Each row is a point. Two turns around zero, p and q, are shown by what they do to some points. Write where each new point lands after one turn and then the other. Backwards means that the second turn is done in reverse. Each puzzle has new turns, and all numbers are rounded.

Turn p:
[-14   0] => [-13   4]
[37 21] => [42  8]
[-17 -43] => [-30 -36]
[36  7] => [36 -5]
[-41  15] => [-34  27]
Turn q:
[-40  41] => [-24 -52]
[-2  5] => [-4 -4]
[ 18 -41] => [32 32]
[25 -4] => [-5 25]
Where do these land?
p, then q: [-38   2] => [  0 -38]
q, then p: [-10  16] => [-15 -11]
q, then p: [ 48 -18] => [16 49]

Turn p:
[ -2  33 -14   9] => [-16 -14  22  22]
[  7  -4 -10  -1] => [ -2   0 -10   8]
[  5  38   2 -17] => [-15  17  30  19]
[ 16 -19   7  -4] => [ 17  11 -16  -1]
[-7 -8 -2  1] => [-2 -4 -6 -8]
[ -6 -48  24  24] => [ 36 -15 -25 -37]
[-12   7  -6 -11] => [-18   4   4  -3]
Turn q:
[ 16 -11 -29   4] => [  3 -19 -14  26]
[ 8  1 29 23] => [19 33  5  0]
[-16 -26   6  -7] => [-25   8  14  10]
[ 8 26 16 -8] => [ 20  -1   8 -24]
[-17  11 -22 -12] => [-17 -20 -13 -13]
Where do these land?
p, then q: [-14 -20 -34  -8] => [-34 -15 -21   3]
p, then q backwards: [ -1 -24  36 -13] => [-1 32 29 14]
q, then p backwards: [  8  10   8 -11] => [-5  1 15 10]
p, then q backwards: [14 10 -3 12] => [ 18 -11  -5  -2]
p, then q: [-6 24 -7 19] => [-8 26 11 12]

Turn p:
[ -6  12  -9  -7   9 -10  18 -15] => [  0  16 -12  -9   0 -11  21   4]
[ 13  -5   3 -11 -11  13  14  11] => [ 4 -5 11 -1 25 10  4 -2]
[-15  -3  -3  -1   7  19  10  11] => [-19  -2  -1  15  12   3   7   8]
[ -6  -4 -11  -1  -1  -1 -10  12] => [  2 -13   1   8  -5  -1  -1  12]
[  8  -5  11  -2 -33   4   1   1] => [  3 -16  15 -16   5  18   1 -15]
[ 13  -4   9  48  13  17 -13  -3] => [ -1  11 -17  30 -13  20 -28 -24]
[ -6  -3 -15   2   7 -13  -9  14] => [  9  -8   0  13 -12  -9   3  14]
[-14  12  10  -9  13 -14 -12  13] => [ -6   9  17   1 -15 -13  -5  19]
[  3  -8   1  -7   6 -13  10 -29] => [  3   7 -13 -17   2 -21   6 -16]
[  9   8   3 -12  -9  -2  -9 -16] => [  5   1  -3 -25   0   2  -8   0]
Turn q:
[  8  -7  28 -28  11  -1  26  -7] => [  5 -10  25 -26 -15  -7  18  22]
[-9 12 -9  9  2  4 23 -8] => [ -5 -10  15   0  -7   9   2 -23]
[ -2  10  13  19 -11   0 -24   8] => [  3  17  -5   8   9   8 -29   6]
[  3  -7   5  14  -2 -14 -12  17] => [-15  12  -9  12  -1   0 -11  14]
[ -8  26   0 -10   6   6  -4  10] => [ -5  -6   5 -17  17  -8 -15  -9]
[ -8 -12  -9   2   6   9   4  -3] => [  2 -15  -8   5  -3   7   7  -3]
[ -5  -3  -3   8  19  -4 -13  -3] => [-6 -7 -2 11 18  9  2  7]
[-16 -16 -10  -7  -7  -5  -6  -7] => [ 10 -13  -9  18  -3 -12   3   1]
[  9 -18   3   4   4   9  17   0] => [ -2  -4  -3  -6 -18  14  14   6]
[ 28  14 -17 -11 -26  -4 -11  -7] => [ 12  34  -9  -6   5 -19   9 -19]
Where do these land?
p, then q backwards: [ 11  -6  -3  15 -13  11   7 -12] => [ -1   4 -18  11   2  20  -1  -3]
p, then q: [ -8  -1  13 -15  21   7   0 -18] => [ -8 -11  10  11  20 -20  -8  -2]
q, then p: [ 15   4  12   8   6  11 -16  -3] => [-1 11 -2  6 13  7 -9 20]
q, then p: [ 10  18  19  14 -20 -11 -19   7] => [  3  17   6  -7 -21  14 -20  23]
q, then p: [-3 19 -5 -1  4 -2 21 -2] => [-16   3   3 -17   0 -11  -2 -13]
p, then q: [-13  -5 -12  18 -11  -7 -15  17] => [  8   9 -17   9 -26  10  -7   2]
p, then q: [ -7  -1   6  14   1 -13  12   1] => [  6   7  16   5 -11   4  -2  -9]
q, then p: [-16   8 -18 -17 -18   2  14 -18] => [ 17   2  -6 -19  -3 -12   0 -31]
q, then p: [-11 -14 -13 -24  24 -11  10  10] => [ -4 -16   8  15   0 -27  24 -11]
p, then q: [ 24 -10  -3  -7   9  -1 -10   8] => [-8 17 -8  1 16  6  8 14]
q, then p backwards: [ -3 -11   5  -6  -3  14  -4   9] => [  3   3 -14  -2  -3  -1 -14  -9]
